Rows are points. To make a cloud, some directions were put in groups of two or more. Within a group, all points are equally far from the middle, so they leave a hole (a ring in 2 directions, a hollow ball in 3). The other directions are filled evenly. Then the cloud was stretched, turned, moved and blurred a little. How many holes are there, and how many directions does each take, smallest first?

Cloud:
[[ 46 -26]
 [-22 -42]
 [ 32 -32]
 [ 49  53]
 [  3  37]
 [ 56  10]
 [ 42 -44]
 [-23  27]
 [  3   9]
 [ 11 -33]
 [-18  12]
 [-19 -56]
 [-17 -51]
 [ 53 -17]]
Holes: 0

Cloud:
[[  8  54]
 [ 28  58]
 [-47  -5]
 [ 44  20]
 [-45   6]
 [ 36   9]
 [-12 -22]
 [ 41  14]
 [-35  22]
 [ 50  37]
 [-37  21]
 [-29  29]
 [ 27  59]]
Holes: 1 (2)

Cloud (14 x 2):
[[ 18 -13]
 [-46  41]
 [ -3 -46]
 [-41 -45]
 [ 18  -5]
 [ -5  49]
 [  1  44]
 [ -2  46]
 [-38 -47]
 [ 18  -6]
 [-31 -50]
 [-30 -50]
 [  4  41]
 [-50 -36]]
Holes: 1 (2)

Cloud:
[[-31  50 -24]
 [  7  59 -29]
 [  8 -33 -38]
 [-66  77 -15]
 [ 13  35  27]
 [ 30 -41 -17]
 [ -5  -9  32]
 [  3  74 -23]
 [-28 -28 -30]
 [-62 -17 -24]
 [ 13  14  15]
 [  3  55 -20]
 [-51 -30 -22]
 [-44 -47  18]
 [-14 -49  19]
 [ 10  41  29]
 [-59  27 -17]
 [  9   9  13]
 [ -7  22  17]
 [-33  72  18]]
Holes: 0

Cloud, 19 rows:
[[ 41 -13 -46]
 [ 45   1   6]
 [-25  19 -14]
 [ 28 -45 -51]
 [ -7 -62  39]
 [-44 -27   9]
 [ 54   5  34]
 [-62 -11   8]
 [-31  40  30]
 [-56 -14  17]
 [ -1   0  54]
 [ 13 -50  27]
 [ 11  -2 -30]
 [-30  33  15]
 [ 30 -59 -21]
 [ 16 -48 -15]
 [-30   5 -27]
 [ 15 -42 -52]
 [-37  79  17]]
Holes: 0

Cloud:
[[ 61 -23  14  39]
 [ 24 -40   1  56]
 [  7  75 -21 -41]
 [ 26 -16 -44  35]
 [-15  -2  -2 -48]
 [  3 -47  19  29]
 [ 23 -16 -14 -47]
 [ 25  22   1  42]
 [-28  39 -56 -48]
 [-16  39  -5  22]
 [ 13  39 -11  27]
 [ 57 -28  26  17]
 [ 47  -8 -60 -13]
 [ 51  -6  44  34]
 [ 33 -30 -69  -9]
 [-30   6  24 -17]
 [  5 -48 -17  47]
 [  8  12 -19 -64]
 [ 56  17 -35  -1]
 [  5  73  35 -23]
 [ 14 -65 -19  32]
 [ 31 -38 -10  54]
 [-30 -11 -62 -39]
 [ 43   5 -48  13]
 [ -4   3 -71  -1]
 [ 58  26   4  23]
 [-26  -1  15 -28]]
Holes: 1 (4)

Cloud, 32 rows:
[[ 13   8  28  52]
 [-44  -4  -3  27]
 [-12  46  -7  52]
 [-34  15  14 -14]
 [-40   7  21  -9]
 [ 56 -17  -3  -8]
 [ 12 -20  16 -27]
 [ 59 -22 -10  -5]
 [ 33  37  44  -5]
 [ 42 -54 -38  -5]
 [ 59 -37 -23   3]
 [ 36  12  34 -14]
 [ 30  30 -47  57]
 [-27  41   7  -8]
 [-18  57   7  47]
 [-48   3  13  12]
 [ 62  59 -33  12]
 [-35  49  12   4]
 [-12 -55 -37  30]
 [ 28  28 -54  54]
 [ 43 -39 -16 -15]
 [-39  31  13  -2]
 [-14 -28  45  28]
 [ 46 -59 -29  21]
 [-26  67  18  26]
 [ 43 -62 -40   6]
 [ 17 -31  14  44]
 [-27  60  12  36]
 [ 52  25 -37  55]
 [ -2  16  68   6]
 [ 37 -52 -40  -9]
 [ 39 -63 -29  23]]
Holes: 2 (2, 2)

Cloud, 48 rows:
[[ 38  69   6 -14   6 -14]
 [ 17 -40 -57  14   4  -8]
 [ 13  28  62  10   8 -32]
 [ 25 -59 -36  38 -11   4]
 [-21  16  67  51 -52  60]
 [ 49 -28  48  23 -20  46]
 [ 53  38  -8  11   8  29]
 [ 45  20  51  25  21 -12]
 [ -7  69   4  15  -8   2]
 [-23  -3  44  33   6  74]
 [-35  38  -9 -35  26  12]
 [-18 -55 -28   7 -23 -13]
 [-25 -15  21  15  -7  67]
 [ 32  -4  76  35 -15  27]
 [-36   0  28  62 -68  21]
 [-14  20  61  51 -37  59]
 [ 68 -29  15  36 -25 -20]
 [-58 -49  20  31 -10  17]
 [-26  -8  46  45  -2  77]
 [  7   0 -45   0 -21 -70]
 [  8  43  -3  43  -8  17]
 [-15  20   3   7  37  43]
 [-62  50  22  29   4 -22]
 [-65  13  51 -15 -37  38]
 [-23   9 -31  -3  28  14]
 [ 16 -26 -55  18  18  -5]
 [-10  26  48 -31   8 -30]
 [ 20 -40 -35   0  29 -35]
 [ 52  26 -15 -37  61   8]
 [-13  -5 -15  22 -35 -50]
 [ 48  16  34   0  72   4]
 [ 15  18 -48  24 -25 -57]
 [-52 -29  41  48  -6  68]
 [  8   2   7  51 -65  46]
 [ -3 -10  11  68  27  12]
 [-31  -9 -17  -3  28 -45]
 [-25  34   8 -15 -50  12]
 [-29  20  30  -7 -68  26]
 [ 14 -18 -12  -3 -20  60]
 [ 35  59   7 -21  -8 -17]
 [-18 -12  31  83 -37  36]
 [ 10 -27  -9  63 -29  39]
 [-34  -2  23  -8  45 -55]
 [ 52  -5  42  32  43 -10]
 [ 52  69 -11 -22   4 -22]
 [-33  49  54 -38  19  -6]
 [ 62  -1  -3  -2 -32 -48]
 [-10 -18 -43  -3 -15  28]]
Holes: 2 (2, 2)

Cloud:
[[ 18 -28  14  30  37 -55]
 [-31  10   8   5  68   7]
 [-65 -11   0  54  48  11]
 [ 37  27 -12  14 -45  -1]
 [ 58   4 -34  41 -24   6]
 [ 69  22 -23  38 -21  16]
 [-75 -46  16  37  48   1]
 [-14  18   0  15 -45 -27]
 [-29 -44 -19  56  41   2]
 [-44  -5   4 -17  81  -6]
 [ 22 -38  -8  -6 -22  22]
 [-53   5  32  12 -32  -4]
 [ 39  15 -40 -33 -19 -13]
 [ -1  -8   6 -30  74  11]
 [-44  28   8 -43  -4  -2]
 [ 52 -14 -52 -22 -29  -2]
 [ 23 -49  20  11  26  16]
 [ -7  16  31   5  58  24]
 [-28  21 -41  14  25  -6]
 [-49  43  39   9  65  24]
 [-38 -18  29  13  16  39]
 [ 14   2  -5  59 -15 -33]
 [-86   3  19  45  55  16]
 [-71 -31  36   6  26 -12]
 [-73 -16  56  21  32 -13]
 [-14 -14  27  -4 -24 -11]
 [ 34  38   8  42   3  -2]
 [ 82  30   0  37 -53  -2]
 [  4 -21 -17  -2  69  14]
 [-32  -5  28  17 -40  -2]
 [ 53  19   1 -58 -17  -9]
 [-95  -5  24   9  47  42]
 [  4  16   0 -18 -32 -67]
 [  3  54  -6 -14   7 -49]
 [ 19  12  11   9  57  29]
 [-36 -31  24  37  46 -42]
 [-46 -19  41 -28  32 -36]
 [-14  -1  -3  -5 -23  42]
 [-43 -61  28  26  29 -22]
 [ 66  56 -14 -40   1 -41]
 [ 23 -35 -12 -29  -9   9]
 [-40  -9  59  25   8  14]
 [-46 -42  -2 -22  55  10]
 [-46  57 -16  -2 -11  -8]
 [-33  21  14  21  60  38]
 [ -1  13  26 -39  61  30]
 [ -1  16  12  13  58  29]
 [-30 -40  11  13  -3  29]
 [-58 -10  21 -21  58  13]
 [-22  13 -38  21  -5 -19]
 [ 25  51 -34 -17   7   0]
 [-62 -33  -5   5  73 -10]
 [-10  -5 -36  14  10 -55]
 [-52  -4 -17  54  42  26]
 [  7 -34 -36   6 -39 -49]]
Holes: 1 (2)

Cloud, 82 rows:
[[-18  13 -15  31  -7 -79   7  -2]
 [-15  44 -20 -31  24  13  15   6]
 [ -7 -23  18 -26 -64   5 -15   9]
 [-45 -35  19  35 -14  70 -36   9]
 [ 34 -14  -6 -50   0  28  -1 -31]
 [ 37 -44 -12  25  37  20  26  -5]
 [-60 -28 -75   8  33 -13 -22  12]
 [ 25  33 -60  15  14 -62  26 -14]
 [ 18   0   4 -39  22  83 -59 -35]
 [ 34  30 -81 -12  11 -57  35  43]
 [ 41 -13  39 -12 -22  39  22  12]
 [ -3   9 -53   0  62 -52  33  -5]
 [ 10 -35 -43 -11  11 -10  54  -2]
 [ 75  34  22 -48  -3  14 -35 -17]
 [ 57   7  21  -4  -1  63   2  -9]
 [ 33   8  11 -56  20  18  38  15]
 [ -6 -30 -26  25 -29 -10 -24 -32]
 [ 11  -1   8  25 -38  57 -22  -2]
 [ 51  22  44 -14 -29  38 -23  -1]
 [ 87  31   0 -66  43  47  17   0]
 [-46  13  -9  19 -13  13  35  11]
 [  6   0  47  -8   1   2  13  36]
 [ 74  -1  27 -41   0  -3  23  41]
 [  6 -22   8   0  31  24  50  11]
 [ 24  17  24  -6 -43  49 -80  26]
 [ 30  14 -24 -23 -21  10  -9  30]
 [ 18  -9  26 -27 -20  52  20  -9]
 [ 68  16  56 -11 -29  44 -14 -21]
 [-26  -4 -37  -2  53 -45  75  27]
 [  4  11 -82  22  -7 -48  47 -29]
 [ 33   0  38   6  24  47 -25 -16]
 [ 58  12  19  14 -18 -47  30  61]
 [ 17 -35  -6 -65  24  75 -11 -41]
 [ -9  13  13  30 -34  23 -37  38]
 [-13  43 -16 -21  68 -27  63  53]
 [ 30  18  45 -42 -27  53 -68  14]
 [-15  45  33  -8  -5  -8   0  34]
 [-23   9  12 -26  27  48  -2  24]
 [  2  12  62 -14  -5  49 -44  13]
 [-28  31  21  -2  -9   1   2  36]
 [-28 -52  59  -9 -21  -6  13   1]
 [-12 -40  29  -7   2 -19  -9  -9]
 [-40 -26 -67 -13  34 -15  40 -18]
 [-68  -7  -8  75 -33 -43  15  32]
 [ 15 -24 -56 -13   9   6   6 -19]
 [-13   8 -76  -5   3 -19   6   1]
 [ 49 -10 -14 -65  36  15 -13  -2]
 [-15 -25 -21   8  17 -21  82  11]
 [-52 -21 -45  30  14 -27  59  32]
 [ 43 -29 -19 -47  22  16  55 -18]
 [  9 -10  63 -19 -42  62  -2 -28]
 [ 62  59   0 -22 -24 -33  20  -3]
 [ 15  47 -10   9  -3 -74  16 -17]
 [-29 -35   8   8  24  33  -1  27]
 [  2 -40  21 -16 -29  27  -8  29]
 [ 42  23  27   1   8  42 -28  -3]
 [  0 -39 -48  37  -1 -18   1 -14]
 [  2 -32   4  39  11   0  20 -17]
 [-60 -26  20  17  41  38   0  -4]
 [ 46   9 -36 -17  21 -22  19 -31]
 [ 64  24 -27  17   5  -4 -12 -25]
 [-55 -14 -27  11  27 -39   7  53]
 [ 27  -9 -29   7 -20   4   6 -52]
 [  3   2 -20   1 -46  35 -18  -3]
 [-46 -44  12  -9  37   1  11  -1]
 [-33   2 -16 -25  49 -66  42  12]
 [ -5 -16  62  26 -35  43 -51   1]
 [-19   5 -49 -26  48 -28  31  53]
 [ -2   2  72 -23   1  46 -21  14]
 [-47  21 -38 -10   1  27 -14  -7]
 [  5  -9   2 -18   0  95 -36 -18]
 [ 27   1  -6 -30 -22 -26  79 -12]
 [ -3 -11  38  26 -32  51 -34   4]
 [  8  -9   7  31  -4  66 -34   6]
 [ -6  11 -48 -19  71 -61  63 -12]
 [ 12   7   1   9  -7  66 -32 -15]
 [ -8  -4  35  16  -6 -16 -15 -30]
 [  3  -5  35 -48 -14 -36   1  43]
 [ -8 -47  22   7 -57  30   3  18]
 [ -8 -52  12 -20  25  17 -25 -22]
 [-22   0  20   9  35  21 -39  47]
 [ 39  -8 -36   9   0 -23 -23  -9]]
Holes: 1 (3)

Cloud (73 x 8):
[[  8 -21  16   7  54 -30 -41  -5]
 [-19  13  -5 -45  26  21  -1 -20]
 [-56  48  15  -3  -7   5 -81  48]
 [ 39  16 -27   7   1 -51 -59 -23]
 [ 29 -26  -1  44 -41  52  15  20]
 [-16   2  22 -11  17   8 -64 -46]
 [ 42 -31  -8  36  59 -31 -22  26]
 [  7 -34  17  42 -94 -12  37   4]
 [ 30  -7 -15  27 -69  -6  -9  15]
 [-40  10 -12  -5  34  -1 -20   8]
 [ 32 -29 -47  27  22  40  20 -10]
 [-55 -33  12 -32  -2  14  -3 -19]
 [  1  13   4  53  20 -27  17 -19]
 [-33  -8  32  19  59  11  17 -65]
 [ 25 -86 -17  37   8 -28  69 -18]
 [  1  23 -44 -38   4 -51 -53   8]
 [ 16 -16  -9   2 -25  65  39  34]
 [ 19 -66  -3  14  14 -44 -41 -24]
 [ -9 -56 -11 -52  -9  48   4  14]
 [ 33 -21  -1   6 -13 -41 -60  54]
 [ 26 -55   1  36 -50 -18   1   4]
 [ 23 -33  34  -2 -23  19 -39 -38]
 [  6  48  31  -8 -24  -6 -60 -18]
 [ 24  -3 -43  50 -21  27  25 -13]
 [ 71 -47  -5  -1 -44  13  61 -51]
 [  5  17 -28  47  23 -35   8 -28]
 [ 12   0 -32   2  17 -10 -87  10]
 [  5 -24  16  -9  55   5 -56 -28]
 [-14  -9 -26 -25  39 -55  -6 -37]
 [-15 -62  23  35   8  23  21  66]
 [-17 -12   7  51 -62  41 -11 -11]
 [-34 -35  23  19 -43 -16 -32 -46]
 [ 15 -23  -9  66  31 -12  21  -7]
 [ 29 -11 -24  34   3 -45  21 -12]
 [ 41  -7 -36  40  -8 -45 -11  -8]
 [-16   9  22 -32  31 -40 -80   6]
 [ 20 -78  17  40 -37   0   9  46]
 [-17 -70  -7  62  -9  28 -37  -3]
 [-16   2 -23  22 -19  29 -63 -77]
 [-17 -29 -16  -4 -24  40 -65 -34]
 [ -9 -70 -33   2  31  15 -37 -22]
 [ 29 -88 -15  61 -12 -24   3  25]
 [ -5 -20 -11   6  85  22  18  -8]
 [ -5  15 -25  26  28  35 -28  10]
 [ 16 -25 -25  68 -49 -49 -44 -12]
 [ 59 -19 -48  27  29 -30  18  17]
 [-12 -25  42 -12 -17  17 -37 -57]
 [  5  -7  -9  23  57 -26  41   1]
 [ 33 -52 -14   7 -23 -30 -50   5]
 [-42  29  -2 -50  20  30 -38  14]
 [  6 -37  51 -16  -5 -32 -10   3]
 [-47 -56 -54  14  38   8  -8  -7]
 [-37 -22 -26  54  27  23  24   4]
 [ 18 -53  38  63 -42   5  45  18]
 [-58 -30  -9 -31  30 -10  16 -24]
 [-34  -6   8  72 -44  -6 -40   1]
 [ 24 -91 -14  11   9 -35 -52 -37]
 [ -3 -23 -35  36 -40  28 -50 -82]
 [ -1   3  53 -22 -19  20 -45 -25]
 [ 28 -36   3  42 -29 -45 -37 -31]
 [ 22 -13 -45 -19  -2 -34 -15   4]
 [ -3   6   6  21 -53  39  41  17]
 [ -6 -33  -5   8 -31  20 -29 -11]
 [ 48 -36  -3  17 -60 -32 -56 -29]
 [-62 -23  13 -20 -17  12 -20 -47]
 [ -9 -31 -22  47 -38  53  57 -32]
 [ 30  -5 -50  17  28 -32  -6 -12]
 [-18  14  -9  56   6 -29 -70 -20]
 [  8 -46  16   8  -6 -11  36 -25]
 [ 14 -12 -33  28  52  32  50  13]
 [-29 -20 -52  10  25 -39 -34  -3]
 [ 22 -76  15  64   3  19   1 -34]
 [ 49  -9 -38  50 -95   9  -7 -13]]
Holes: 0
